Each row is a point. A path goes straight from each point to the next, and from the last back to the first. The post is the endless flat space through its rows: a point in 2 columns, a line in 3, a plane in 4, and so on, so that a path can go around it. How many times does the path go around the post? Going back the other way cancels.

Post (2 x 3):
-0.004; -0.036; 0.035
0.046; -0.001; -0.017
Path (28 x 3):
-0.048; -0.092; 0.041
-0.042; -0.028; -0.004
-0.030; 0.003; 0.048
-0.027; 0.003; -0.017
0.041; -0.015; -0.018
0.113; -0.003; -0.036
0.048; 0.000; 0.031
0.051; 0.006; 0.040
0.018; -0.072; 0.085
0.040; -0.043; -0.002
0.004; -0.026; -0.002
0.004; -0.008; 0.012
0.017; 0.001; 0.055
0.080; -0.019; 0.011
0.074; -0.005; -0.007
0.071; 0.025; 0.003
-0.033; -0.031; 0.048
-0.022; -0.044; 0.033
0.074; -0.042; -0.017
0.068; -0.027; 0.033
0.015; 0.008; 0.031
0.005; 0.001; 0.005
-0.025; -0.045; 0.011
-0.003; -0.069; 0.019
0.072; 0.033; -0.075
0.001; -0.010; 0.021
0.045; 0.000; 0.005
0.043; -0.031; 0.014
Times around: 0

Post (3 x 4):
0.016; -0.030; -0.001; -0.015
-0.013; 0.075; -0.039; 0.017
-0.008; 0.010; -0.002; -0.023
Path (29 x 4):
-0.055; 0.059; -0.054; 0.001
-0.041; 0.036; -0.036; -0.066
0.047; -0.001; -0.035; 0.023
0.000; 0.074; -0.047; -0.018
-0.012; 0.044; -0.051; 0.017
-0.016; -0.009; -0.028; 0.032
0.034; -0.030; 0.004; 0.024
-0.009; 0.047; 0.026; -0.031
0.002; 0.093; -0.021; -0.037
0.025; -0.054; -0.038; -0.025
-0.029; -0.072; 0.023; -0.045
-0.013; 0.035; 0.008; 0.011
-0.009; 0.041; 0.016; -0.021
0.049; 0.033; -0.053; -0.008
-0.014; 0.053; -0.069; -0.006
0.017; -0.029; -0.028; 0.020
-0.021; 0.063; 0.011; 0.033
-0.019; 0.011; 0.022; -0.028
-0.016; 0.007; -0.008; -0.001
-0.050; 0.064; -0.052; -0.018
0.011; 0.098; -0.082; 0.017
-0.062; 0.123; 0.016; -0.076
0.002; 0.062; 0.008; 0.027
-0.024; -0.030; 0.016; -0.017
-0.008; -0.013; -0.034; -0.011
0.080; -0.007; -0.095; 0.045
0.013; 0.023; -0.008; -0.023
0.058; -0.019; -0.013; 0.036
0.012; -0.046; 0.006; -0.002
Times around: 0

Post (7 x 8):
0.002; -0.027; 0.036; -0.036; 0.006; -0.011; 0.024; -0.037
0.002; 0.004; -0.024; 0.036; -0.050; 0.015; -0.011; 0.020
-0.046; -0.014; 0.019; 0.015; 0.033; 0.036; 0.011; -0.034
0.047; 0.034; -0.016; 0.019; -0.005; -0.019; -0.001; 0.025
-0.060; -0.004; -0.009; -0.038; 0.041; -0.003; -0.009; -0.010
0.024; 0.009; -0.027; 0.040; -0.026; 0.008; -0.056; 0.035
-0.064; 0.009; 0.031; 0.007; -0.007; 0.000; -0.027; -0.030
Path (28 x 8):
0.063; -0.037; 0.060; -0.017; -0.058; -0.050; 0.033; -0.050
-0.041; 0.060; 0.000; -0.030; 0.046; -0.049; 0.002; -0.019
-0.014; -0.045; 0.022; -0.076; -0.017; 0.018; 0.006; -0.042
0.017; 0.031; -0.037; 0.024; 0.002; 0.014; -0.021; 0.050
-0.041; 0.034; 0.047; 0.026; -0.058; -0.052; -0.078; 0.003
-0.049; 0.019; 0.031; -0.020; -0.046; -0.065; -0.010; -0.021
-0.005; -0.016; -0.004; 0.077; 0.037; 0.077; -0.081; -0.027
0.017; 0.054; 0.023; -0.033; -0.020; -0.054; 0.001; -0.008
0.007; -0.075; 0.038; -0.075; -0.003; 0.037; 0.040; -0.013
-0.040; -0.042; 0.037; -0.009; -0.013; 0.003; -0.022; -0.023
-0.019; -0.042; -0.026; 0.010; -0.027; -0.025; -0.064; -0.003
-0.021; -0.052; 0.060; 0.011; -0.080; 0.030; 0.029; -0.077
0.034; 0.011; 0.017; 0.037; -0.012; 0.063; -0.038; -0.028
-0.078; -0.068; 0.041; -0.056; 0.008; 0.050; 0.014; -0.031
0.091; -0.085; 0.095; -0.071; -0.048; -0.062; 0.041; -0.046
0.058; 0.029; 0.013; 0.027; 0.005; -0.063; 0.015; 0.002
0.020; 0.064; -0.022; -0.045; 0.065; -0.079; -0.051; 0.005
0.026; -0.080; 0.046; -0.026; -0.024; -0.019; 0.009; -0.050
-0.009; 0.001; 0.029; 0.002; 0.055; -0.024; -0.054; 0.000
0.008; 0.025; 0.047; 0.047; -0.016; -0.037; -0.063; -0.020
-0.047; 0.036; 0.004; -0.002; 0.052; 0.010; -0.036; -0.028
0.064; 0.040; 0.040; 0.021; -0.041; -0.027; -0.022; -0.016
-0.085; 0.027; -0.006; 0.067; -0.052; 0.008; -0.075; -0.002
0.024; -0.026; 0.013; 0.027; -0.035; -0.021; 0.005; 0.013
-0.024; 0.004; -0.031; 0.013; 0.006; 0.042; 0.059; 0.048
-0.014; 0.008; 0.044; -0.028; -0.033; -0.009; -0.013; -0.019
-0.025; -0.005; 0.017; -0.057; 0.020; -0.016; -0.026; -0.054
0.004; 0.046; -0.101; 0.027; 0.067; -0.036; -0.047; 0.054
Times around: 2
